Each row is a point. The points of each table are mixes of a few directions, plus a little noise. How many directions does each table use, and how many do they share? Where both have some left over, give the other angles between the two spaces (their principal angles), to ten degrees, smallest first.
(in the rows, 128 means zero)

First (6 x 2):
85  232
136  106
121  147
134  110
140  103
151  65
Second (4 x 2):
159  148
55  83
115  120
180  160
Directions: first 1, second 1, shared 0; angles 80

First (8 x 6):
216  145  110  99  249  112
131  109  150  138  108  69
119  131  125  122  88  127
102  112  117  147  123  151
125  153  144  116  136  147
118  122  114  122  78  120
110  119  119  136  109  138
97  134  148  144  134  160
Second (6 x 6):
166  130  128  174  116  143
115  141  119  130  132  120
65  120  128  43  151  107
117  134  123  123  133  118
181  77  168  125  105  170
125  164  102  169  132  113
Directions: first 4, second 2, shared 0; angles 80, 90

First (9 x 9):
130  152  78  147  131  145  128  154  153
148  160  69  167  149  170  109  122  110
126  124  148  129  136  132  119  94  116
105  133  135  144  132  132  133  92  146
132  129  137  121  158  146  89  75  157
163  133  98  112  136  138  102  165  133
132  114  160  128  118  116  139  117  69
140  126  139  128  146  141  102  89  112
80  82  187  74  42  35  227  246  155
Second (10 x 9):
117  129  131  135  118  130  127  137  137
198  133  118  132  104  140  132  132  110
117  105  132  130  103  127  133  151  133
160  228  123  160  156  152  104  89  148
98  124  136  144  98  131  126  155  152
100  84  130  105  138  111  138  132  116
78  120  138  138  112  125  126  149  153
94  111  136  135  105  126  129  152  145
100  156  137  161  95  141  118  152  167
218  90  99  41  249  98  148  32  21
Directions: first 4, second 3, shared 0; angles 40, 40, 60

First (10 x 12):
83  123  166  87  150  188  145  217  138  128  179  103
186  161  108  166  93  96  97  75  109  176  111  174
206  114  38  203  96  50  107  127  44  217  108  174
100  85  107  122  151  111  154  123  133  77  105  94
117  153  167  104  128  181  122  201  127  170  183  136
127  140  143  124  125  116  123  43  169  78  93  126
103  79  100  127  152  93  155  91  140  58  86  91
174  191  153  140  91  155  90  154  108  222  172  183
102  151  178  94  135  164  127  107  175  91  135  118
85  82  122  110  159  125  158  139  144  66  113  82
Second (10 x 12):
115  115  107  77  126  124  111  241  135  194  170  149
173  92  68  226  128  57  152  7  68  73  48  108
98  128  168  120  148  171  150  127  138  84  140  94
153  144  144  197  127  156  149  100  69  123  133  112
128  157  166  135  126  163  128  110  132  118  140  126
144  136  93  74  101  75  81  145  175  188  122  184
94  167  192  58  128  184  113  162  189  134  172  139
107  106  134  146  149  152  160  149  101  99  135  91
137  137  96  58  103  78  79  161  186  193  129  186
134  100  115  188  143  116  161  76  87  74  94  90
Directions: first 3, second 4, shared 3
